Rows are points. The points of each table are mixes of a few directions, plus a little noise. How many directions does each table use, and how many do they share? Where both have some left over, give the other angles between the two spaces (their principal angles), to ten degrees, smallest first.
(in the rows, 128 means zero)

First, 4 rows:
[[ 92 152]
 [197  81]
 [ 79 161]
 [145 117]]
Second:
[[117 127]
 [ 91 124]
 [236 139]
 [117 127]
 [ 78 123]]
Directions: first 1, second 1, shared 0; angles 40

First:
[[172 112  79 162]
 [112 124 221  76]
 [ 89 194 125 149]
 [167 126 146 140]
 [102  83  72 115]]
Second, 8 rows:
[[ 98 130 148  78]
 [140 131 115 242]
 [174 123  99 130]
 [ 77 131 164  51]
 [120 129 131 132]
 [ 54 140 176 184]
 [175 120  98 132]
 [185 122  93  79]]
Directions: first 3, second 2, shared 1; angles 60

First (7 x 6):
[[ 57  74  96 151 172 149]
 [198 177 160 112  81  98]
 [122  85 115 128 130 109]
 [201 104 109  42 123 134]
 [ 65 210 156 209 137 156]
 [154  97 132 129  99  81]
 [ 99 150 123 132 157 170]]
Second (7 x 6):
[[210 133 115  88 157  84]
 [147  82 114  72 108 148]
 [107 216 152 228 172  85]
 [ 36 126 143 178  94 175]
 [ 92 138 139 157 123 137]
 [163  79 112  61 110 142]
 [143 123 124 115 133 123]]
Directions: first 3, second 2, shared 1; angles 60

First (7 x 9):
[[123 119 159  97 112 163 163 142 142]
 [141 117  85 150 150  75  32 120 163]
 [111  98 130 117 135 131  81 125 184]
 [108  98  97 129  92  65  74  96 106]
 [167 118 150  94 113 190 146 154  98]
 [151 222 119 174 159  88 210 150 146]
 [ 94 124 153 136 135 179 194 109  54]]
Second:
[[114  72 153 110 166 212  71 128 172]
 [117  84 147 114 159 192  86 129 165]
 [137 152 118 136 113  92 151 125 109]
 [148 208  92 151  70   7 208 126  64]
 [144 192 100 151  83  31 192 127  75]
 [114  78 152 113 163 204  76 129 169]
 [122 109 137 122 140 158 109 129 144]
 [136 156 114 136 108  87 156 125 105]
 [130 142 122 133 117 110 141 129 115]
 [118  87 145 117 155 188  91 130 158]]
Directions: first 5, second 1, shared 1

First (9 x 12):
[[128 129 129 124 131 126 133 129 127 128 127 133]
 [126 134 129 108 150 113 165 139 118 131 121 156]
 [129 124 128 143 114 138 102 120 134 125 133 108]
 [132 113 127 176  77 164  40 101 151 119 147  61]
 [126 132 130 114 143 117 154 136 121 130 122 148]
 [125 138 129  97 161 105 186 146 113 134 116 172]
 [125 137 129  97 159 106 184 145 113 133 117 170]
 [135 107 124 194  58 178   7  91 161 116 154  36]
 [124 137 128  98 160 105 182 144 114 133 116 169]]
Second:
[[123 131 132 149 110 151  82 113 144 124 146  98]
 [145 187 113 147 104 158  62  97 138 124 155  90]
 [125 104 123 114 127 114 146 147 130 142 138 139]
 [130 124 124 110 139 110 160 143 120 136 124 151]
 [156 123  89 103 105 101 141 154 120 157 148 137]
 [149 100 142 164 137 114 167 103  83  82  12 129]
 [ 48 108 204 145 174 172 108 114 172 106 152 127]
 [147 148  98  92 129 102 157 151 118 153 147 154]]
Directions: first 1, second 4, shared 1

First, 10 rows:
[[140 120 114 118  90 136 110 107 100 183  97 106 146  96]
 [112 133 117  82  90  65 142 114 131  59 105 135 107 155]
 [127 195 132 158 146 150  51 156 146 151 138  82 119  93]
 [ 79  90  95 140 174  60 137  72 184 131 150 166 104 150]
 [100  90 119 153 157 115 133 118 134 116 132 172 135 140]
 [119 122 137  79 159 101 136 143 119 154 104 110 178 116]
 [137 117 129 101  48 116 151 134  81  45  87 151 123 151]
 [150 200 181 100 159 152 130 223 127  55 142  95 141 148]
 [126  54 112 172 138 153 165  79 125 185 143 178 128 129]
 [188 160 147 178 122 226 127 133 134 198 180  90  96 106]]
Second, 9 rows:
[[115 132 133 112 145 142 123 141 106 107 133 133 127 128]
 [186 109  88 221  49  63 132  47 247 249 112  99 121 118]
 [134 125 142 111 123 118 150 150 121  99 114 133 148 142]
 [117 131 136 110 144 140 127 145 105 104 131 135 130 131]
 [ 78 145 104 135 187 195  59 100  86 156 179 130  72  92]
 [ 99 138 126 115 161 163 102 132  94 118 150 134 110 117]
 [139 124 163  81 121 108 177 185 104  52  98 140 171 160]
 [174 112 151 119  76  66 194 159 163  97  80 127 179 163]
 [108 134 107 149 148 156  88  94 127 168 158 123  95 104]]
Directions: first 6, second 2, shared 1; angles 60

First (8 x 20):
[[ 79 118 101 131 121 110 111  94 144 143 118 158 121 123 178 106 153  99
  102 117]
 [142 149 136 115 131 134 152 126 105 122 117 152 145 124  68  88 136 118
  143 129]
 [154 118 180 132  95  82 173 174 131 146 134 143 193 143 134 131 135  99
  188  92]
 [ 91 132  99 122 132 108 116 110 148 133 129 145 119 131 162 114 147 103
  101 116]
 [159 148 111 121 166 214 105 104  85  94 117  97  74 107  39 123  96 193
  103 186]
 [182 125 146 136 143 119 115 207 166 109 184  19 111 159 162 249  74 180
  137 130]
 [104 104 121 146 118 149 105  89 118 141 108 145 112 109 155 121 132 134
  115 143]
 [114 133 129 121 118 106 145 121 127 137 118 164 150 128 125  92 150  97
  135 110]]
Second (9 x 20):
[[125  86 160 170  97 149 115 105 112 142 104 134 129  98 164 142 126 146
  145 141]
 [130 119 128 129 127 139 124 123 120 136 128 129 126 130 127 133 119 137
  133 135]
 [ 89 123 203 210  76  81 141 114 152  91  83 134 153  47 219 115 202  94
  122  91]
 [146  74 133 140 116 185 102 104  93 168 117 133 116 131 129 153  86 172
  153 166]
 [104 112 183 190  87 107 132 112 137 110  93 135 145  72 194 125 171 113
  129 111]
 [129 198  79  64 174  86 151 165 159 103 167 120 128 172  75 105 138  93
  100 102]
 [147 156  73  65 171 135 132 151 128 136 168 121 115 185  62 125  95 131
  120 136]
 [129 154 108 104 146 113 137 142 139 119 142 124 127 147 106 120 129 116
  116 119]
 [151 128  87  82 157 156 121 135 114 150 154 124 113 173  76 135  87 147
  132 150]]
Directions: first 4, second 2, shared 1; angles 50

First, 11 rows:
[[ 55  93  76 141 194 145  77 117 179  52 110  87 142 107 131 141 142 145
  122 143 117 101 137 144]
 [139 130 135 136 135 130 111 122 132 141 152 144 118 127 149 118 145 124
  134 105 158 124 125 124]
 [141 129 137 156  88 163 163 118  74 107 138  82 131 138 100 131 100 148
  141 127 107 140 149 148]
 [105 156 136 128 171 154 115  89 101 115 131 118 112  96 129 141 141 115
  116 156 127  81 180 131]
 [130 141 136 140 130 147 136 112 102 123 139 116 120 121 126 129 127 127
  129 131 130 117 148 134]
 [115 123 115  84 133  82 131 158 174 143  83 155 144 128 120 139 123 114
  110 159 102 139  97 112]
 [151 112 132 112  90 109 143 159 135 144 114 132 147 149 115 128 108 138
  130 124 115 159 100 123]
 [126  96 115 132  93 142 139 149 115  90 105  77 162 144  93 139  91 163
  133 139  87 152 127 146]
 [203 120 168 113  69 129 128 149  89 173 150 139 143 155 128 116 108 148
  141  96 145 155 118 121]
 [125 141 123 129 137  87 140 136 176 167 135 184 102 132 155 112 155  94
  128 110 157 140  86 110]
 [121 163 137 137 165 122 124 101 135 156 151 168  89 108 160 118 166  94
  124 121 165 101 138 116]]
Second, 8 rows:
[[130 128 132 132 121 106 121 141 121 121 112 129 126 133 122 117 132 117
  140 128 126 128 124 137]
 [120 130 112 111 156 221 159  76 158 159 193 127 131 108 161 175 110 174
   74 124 133 128 145  88]
 [123 129 118 118 145 183 147  95 146 147 168 126 129 115 147 155 117 155
   96 125 131 129 138 104]
 [133 127 137 139 112  71 109 161 109 109  87 129 127 140 108 100 140 100
  161 131 125 127 117 153]
 [139 125 147 151  92   7  88 196  88  87  42 129 125 154  86  68 151  69
  198 133 121 128 106 181]
 [128 127 128 128 127 130 129 128 129 130 129 128 128 127 129 129 127 129
  126 129 128 128 129 126]
 [125 128 124 125 135 149 135 117 136 135 142 127 129 124 135 139 123 139
  115 127 130 127 131 119]
 [126 127 123 123 137 155 137 113 137 137 147 128 130 122 137 141 123 141
  112 127 130 128 132 116]]
Directions: first 5, second 1, shared 0; angles 70

First:
[[159 104 134  98 164 157 153  84 125 117 143 160  88 148 126  60  95 141
  120  99 104 129 100 151  83 110 147 108  98 117 119  91]
 [163 102 135  96 168 160 156  79 124 116 145 164  84 150 125  53  92 143
  119  96 101 129  97 154  78 108 149 107  96 116 118  87]
 [152 110 133 105 155 150 147  94 125 120 140 153  97 143 126  76 103 138
  122 106 110 129 107 146  93 114 142 113 106 120 121 100]
 [133 124 129 124 133 132 132 121 128 126 130 133 122 131 128 118 123 130
  127 124 124 128 124 131 121 125 131 125 124 126 127 123]
 [148 113 132 109 151 147 144  99 126 121 138 149 102 141 127  85 107 136
  123 110 112 129 110 143  99 117 140 115 109 121 122 104]
 [159 104 135  98 164 157 153  84 125 117 143 160  88 148 126  60  95 141
  120  99 104 129 100 151  82 110 147 108  99 117 119  91]
 [ 72 171 116 181  64  77  83 207 134 147 101  70 200  92 132 249 187 104
  143 179 171 126 178  86 209 160  94 163 180 148 144 194]
 [150 111 133 108 153 148 146  97 126 121 139 150 100 142 126  81 105 137
  122 108 111 129 109 144  96 116 141 114 108 120 122 102]
 [ 74 169 117 179  66  78  85 204 134 146 102  72 197  94 132 245 185 105
  143 178 169 126 176  87 207 159  95 161 179 147 143 192]
 [118 136 126 137 117 119 120 142 129 131 123 118 141 122 129 149 138 124
  131 137 135 128 137 121 142 134 122 134 137 131 131 140]
 [ 80 165 118 173  73  84  89 196 133 144 105  78 190  97 132 232 179 108
  141 172 165 126 171  92 198 156  99 158 173 145 141 185]]
Second, 10 rows:
[[107 140 171 163 126 122 151 165 158 142 158 151 124  80 116 176 125 123
  133  69 114 120 147 167 108 167  84 137 186 147 103  93]
 [140 156  68  83 137 104 119 122  88  79  97  99 128 168  93 116 160 162
  119 164 128 168  82  86 154 101 145 142 114  77 155 175]
 [128 132 135 131 124 135 130 136 131 127 151 122 122 122 107 134 138 119
  118 120 128 135 126 127 122 146 115 133 160 128 123 128]
 [143 100 131 126 124 139 149  44 131 141  74 114 140 155 211  79  84 115
  127 170 142 113 150  97 139 111 148  92  39  89 116 130]
 [143 147  98  98 122 134 114 147 101  92 173  96 109 142  39 130 182 126
   98 141 133 171  91  96 128 149 116 153 198 109 143 162]
 [107 131 174 166 130 110 180 107 166 149  87 150 140  95 204 155  81 130
  144  86 115 108 167 156 122 143  95 112  98 109  90  86]
 [154  88 111 107 121 163  97  76 113 144 124 112 133 169 157  61 116 106
  122 195 154 114 131  95 136  98 177 103  69 136 147 148]
 [109 177 103 122 145  74 143 177 120  93  92 142 133 115 107 180 145 181
  143  90 103 152 103 146 140 113 110 157 145 106 134 133]
 [131 115 106 118 129 148  49 206 112 142 191 154 121 128  58 127 167 129
  144 136 133 112 108 160 121  98 178 147 166 230 179 142]
 [119  95 186 168 121 152 150 100 167 173 133 147 134  99 193 123  81  94
  135 109 133  91 177 151 110 153 112 102 110 151  96  85]]
Directions: first 1, second 4, shared 0; angles 70
